Each wall is flat, endless, passes through zero and stands at right angles to its row. A trip goes straight from one point to another. Which walls does it cross, in order?

Walls:
(1): 13 -36
(2): -12 28
(3): 60 11
(4): 3 43
(5): -29 18
(6): -36 -53
(7): 28 6
(8): 5 23
Trips:
-44 -46 to -20 16 -> 2, 1, 4, 8, 6
24 -49 to -8 -25 -> 7, 3
74 85 to 25 -8 -> 2, 1, 4, 8

Walls:
(1): -24 9 -1 -34
(2): 15 18 7 60
(3): -22 -54 6 48
(4): 9 -15 48 41
(5): -13 14 43 -89
(6): 11 -72 21 -8
(7): -22 -37 60 -15
(8): -2 11 56 -55
(9): -40 -4 -24 -78
(10): 92 111 -41 -10
Trips:
17 -55 0 -46 to -4 -67 14 8 -> 4, 1, 5, 8, 9
-45 -51 -8 54 to -50 -41 -34 -51 -> 9, 2, 1, 4, 5, 8

Walls:
(1): 47 49 12 -42 47 -12
(2): -35 28 4 -117 78 -12
(3): -32 -8 24 -32 23 -16
(4): 39 -37 31 8 -50 23
(5): -87 26 -67 102 86 17
(6): -25 -23 8 -28 -105 16
Trips:
-23 17 -27 26 5 -36 to -26 51 -54 -41 38 10 -> 2, 3, 1
-23 -69 -12 -16 -40 -12 to 1 25 20 -2 7 -50 -> 2, 4, 1, 6
-15 -4 -49 -64 7 -84 to -23 -44 -2 -30 -18 45 -> 6, 1, 4
50 18 -47 8 -21 -22 to 47 -47 9 32 -87 5 -> 6, 1
-37 15 1 13 40 42 to -2 -40 -69 -2 53 55 -> 3

Walls:
(1): 24 -6 68 88 17 -47 13 82 80
(2): -30 -62 35 -43 -35 -24 -38 -11 -6
(3): 62 33 -10 74 -25 20 -15 -21 24
(4): -25 19 -19 41 -4 54 -57 25 26
(5): 12 -61 36 -68 -19 79 -33 -12 -1
(6): -79 38 40 13 28 -33 7 17 -62
(7): 3 -36 6 -14 -84 -24 16 -28 -33
(8): 44 31 -32 47 -30 20 22 -27 -21
(9): -20 -6 -61 30 -25 93 -6 1 -14
(10): -54 -25 5 14 6 6 52 -71 24
Trips:
-38 45 18 -47 -36 -74 -25 40 -13 to 19 17 -7 13 11 1 20 31 -57 -> 1, 2, 8, 7, 9, 3
20 -19 -13 -18 53 25 4 55 23 to 0 36 -31 -14 53 -16 -82 -11 -5 -> 9, 1, 5, 6, 3
-4 -39 -9 121 28 8 28 12 -64 to 1 53 -67 16 -12 16 -61 10 48 -> 10, 6, 1

Walls:
(1): -47 -5 56 -72 -42 -15 -33 47 -14 31 20 -109
(2): 37 66 -3 4 -73 -15 45 42 32 -69 -16 -40
(3): 12 23 60 1 18 49 10 -47 64 6 -42 -18
(4): -53 33 22 66 15 -4 -25 4 -49 5 59 -13
(5): 49 5 16 29 12 -18 12 -23 21 56 -49 -68
(6): -9 -7 -19 -60 0 50 73 -10 -35 -22 37 -36
(7): 21 20 -56 -37 2 -79 9 -66 44 -46 -48 14
(8): -30 -60 1 -22 9 17 -52 9 0 -57 45 44
(9): 35 -23 19 6 -29 23 -50 58 38 38 21 31
Trips:
61 -45 -6 69 17 -3 -29 12 -43 -23 48 12 to -2 -49 38 -29 -89 -16 -6 73 -20 -27 1 43 -> 2, 1, 4
-14 33 9 36 91 1 17 -9 21 -12 -27 18 to 32 -46 100 102 -12 -21 49 1 -30 -3 -51 16 -> 7, 2, 9

Walls:
(1): 28 8 18 6 59 -7 37 54 -51 19 31 24 27 21 -11 -10 -27 -46
(2): -3 -39 -3 23 33 32 50 5 42 -10 27 5 -67 28 -46 -19 39 -18
(3): 19 26 19 -16 14 37 71 -53 -44 -13 -83 -9 18 -15 -29 25 8 -19
(4): -29 -16 26 49 41 25 -63 -25 9 -13 -3 -3 -45 13 55 4 26 -33
(5): 30 -2 -80 3 15 3 36 31 29 -76 -64 -25 -6 -30 23 -29 -33 -68
(6): 38 25 -28 9 -36 -21 44 8 -41 -21 -46 -57 53 -34 -21 12 54 25
(7): 76 -14 1 17 58 -84 -30 75 -62 -20 85 -54 -24 27 -23 5 35 -6
(8): 1 -43 -28 121 -16 73 8 -9 -23 -2 -7 -10 -44 -35 -72 53 -24 50
(9): -40 18 41 5 -32 41 2 37 -5 -44 -28 7 -13 -47 -33 8 -40 -9
Trips:
76 -17 69 55 38 2 22 39 20 -63 -13 5 -32 -68 16 20 -1 -39 to -61 -82 9 2 51 -39 -66 -2 27 60 8 -41 4 -17 12 -9 4 -39 -> 6, 3, 9, 8, 5, 1
-25 -20 25 -37 30 -20 35 23 -6 28 12 1 35 66 41 25 -62 35 to -23 14 38 -29 -21 -5 34 1 -87 -8 0 56 28 -22 45 0 -36 8 -> 7, 3, 9, 6
-39 19 20 24 -5 -37 12 -17 -1 -8 -49 19 18 -8 21 -14 13 39 to 7 -9 -35 27 6 7 18 -9 12 10 25 29 34 45 87 49 6 -12 -> 9, 3, 6, 1, 5
25 -22 7 1 32 -33 6 14 -31 -48 83 -71 4 -51 -22 30 -43 5 to 10 -34 -26 -23 18 -42 -59 19 1 -7 1 47 -10 1 -40 69 -13 49 -> 5, 6, 9, 1
-32 -41 -19 54 40 -9 21 9 -32 32 8 -29 76 -27 -34 16 -30 47 to 22 -62 -9 -13 50 28 75 117 -28 -44 77 -4 24 96 -11 6 13 -22 -> 3, 2, 5, 6, 8

Walls:
(1): -14 -10 -9 26 32 37 46 3 5 -38 -52 42 -33 -47 -66 2 65 49 57 4
(2): 20 43 79 2 -19 54 35 -27 -64 27 -9 19 -10 10 12 -40 -33 -3 17 4
(3): -24 14 52 -61 14 11 -6 39 -18 12 8 1 15 -27 37 21 31 -42 -9 3
(4): 6 54 14 -16 23 -16 35 13 -82 -22 51 -24 -60 44 -38 -2 14 46 54 -10
(5): 52 54 -26 -35 -34 21 19 -32 -17 -33 -21 7 34 23 -55 -23 4 26 0 0
(6): 20 18 -26 2 24 -35 -5 61 -3 -9 13 11 -50 31 -7 32 18 -35 -12 36
(7): -31 -9 3 53 35 -11 -22 -59 11 29 4 -32 5 -15 -80 38 -13 -35 -47 1
(8): -4 14 27 19 -27 -32 25 3 -59 13 -16 -4 4 2 -2 10 -17 17 -39 -28
(9): -4 -100 15 -30 29 52 -21 27 -9 23 -8 -3 17 -19 -34 -22 8 10 -6 16
Trips:
22 48 -18 -5 -13 57 19 2 21 -29 9 5 -8 2 23 56 -42 23 12 41 to -38 30 11 -17 -18 36 30 -5 23 -48 33 22 34 73 -40 23 -30 -13 12 22 -> 1, 7
-4 -38 1 -30 26 13 -33 18 -29 3 62 -20 18 3 -19 14 -15 52 60 25 to -10 -39 2 -35 39 0 26 8 26 -38 3 6 -35 -48 -21 38 14 -9 -56 12 -> 6, 7, 4
-8 13 -31 32 -13 -7 -35 54 18 -44 -17 14 -38 19 20 -6 -28 53 -12 -25 to 14 -18 1 -18 10 -32 20 7 5 -17 -16 -18 -13 12 48 -9 -83 -34 -34 8 -> 1, 4, 2, 3
-11 -52 41 8 -9 13 -69 0 -29 16 -61 10 -9 -15 21 22 -23 49 3 14 to -2 43 57 3 -26 -13 19 -36 -38 -16 8 -6 38 -71 4 -22 -19 -1 5 -22 -> 7, 1, 5, 9, 4

Walls:
(1): 7 46 8 -6 -33 58 26 -54 10 -77 42 -17 -37 -4 -27 -8 -14 -20 -4 20 -13
 -48 50 15 -53 -5 -24 17 -30 7 -15 22
(2): -35 -5 -1 -3 25 -9 23 -15 20 52 21 -23 -32 -12 11 27 31 8 3 -8 -14 -6 12
 -40 -39 45 -28 -22 7 34 31 15
(3): 37 2 7 10 51 3 -2 21 20 -19 -42 16 4 43 -19 -16 -26 62 25 -34 6 -16 -18
 -19 -18 17 -25 -18 23 -39 53 10
(4): -95 46 -14 6 -3 -30 -40 -26 -15 -7 19 -21 8 -17 -14 -34 -16 19 1 0 -41 1
 -1 -5 9 4 -2 49 -45 50 15 -38
(5): -39 32 -32 -6 -3 23 -10 62 63 -48 21 -5 -43 -32 25 35 3 -15 7 -16 21 13
 25 -7 -60 11 -12 12 3 53 36 14
(6): -41 8 9 25 -15 16 28 -19 -8 29 30 -56 14 20 22 -38 -13 30 25 10 -22 59
 -25 14 0 33 -44 -24 28 -28 1 -8
(7): -18 -35 45 -17 1 35 -48 29 -28 35 -27 15 -31 13 -34 7 -36 -79 -32 39 49
 -44 -3 -22 -40 -34 9 22 22 -31 29 35
(8): -26 9 -35 -22 0 -1 8 1 4 121 17 0 -40 12 -38 34 50 6 29 -3 35 13 0 -39
 17 20 2 21 -21 -31 -54 2
(9): -8 -21 -50 -21 23 27 12 -67 -43 70 -30 -12 -50 16 -17 13 -46 -8 30 -28
 -1 -43 0 -21 17 -11 -12 -39 10 22 -24 -7
Trips:
2 41 -42 47 -22 -39 57 26 -13 -14 -45 47 18 -7 -18 4 -31 -37 14 -20 17
 45 -8 -52 -43 45 15 9 2 -10 -22 -6 to -7 34 -20 -45 2 -28 -26 -12 -17 -26 -24 12 -13 0 1 -36 0 67 20 -21 20 -8
 -10 24 14 -31 -11 15 28 14 61 34 -> 4, 8, 9
-2 9 14 28 -10 -22 16 -39 -25 6 -47 12 0 8 15 5 -20 -32 54 7 4 -28 51 -2
 14 -11 -69 16 -31 -33 48 9 to -15 -12 -30 -8 26 6 19 10 -44 -13 -33 12 -13 -35 -18 -46 8 7 3 -17 -26
 12 20 -6 48 12 -39 -24 -2 -6 -34 31 -> 2, 7, 8, 1
11 29 -40 -2 12 -18 -38 89 9 64 -5 18 53 31 12 -31 -2 2 -1 -20 -38 -28
 -8 -19 -88 14 -14 -20 15 -29 -9 9 to -22 -51 -55 43 14 2 -16 27 24 53 -2 39 31 -4 -45 -61 69 17 32 -8 1 -12
 27 1 -5 -15 -20 -27 -11 -48 2 -6 -> 5, 7, 9
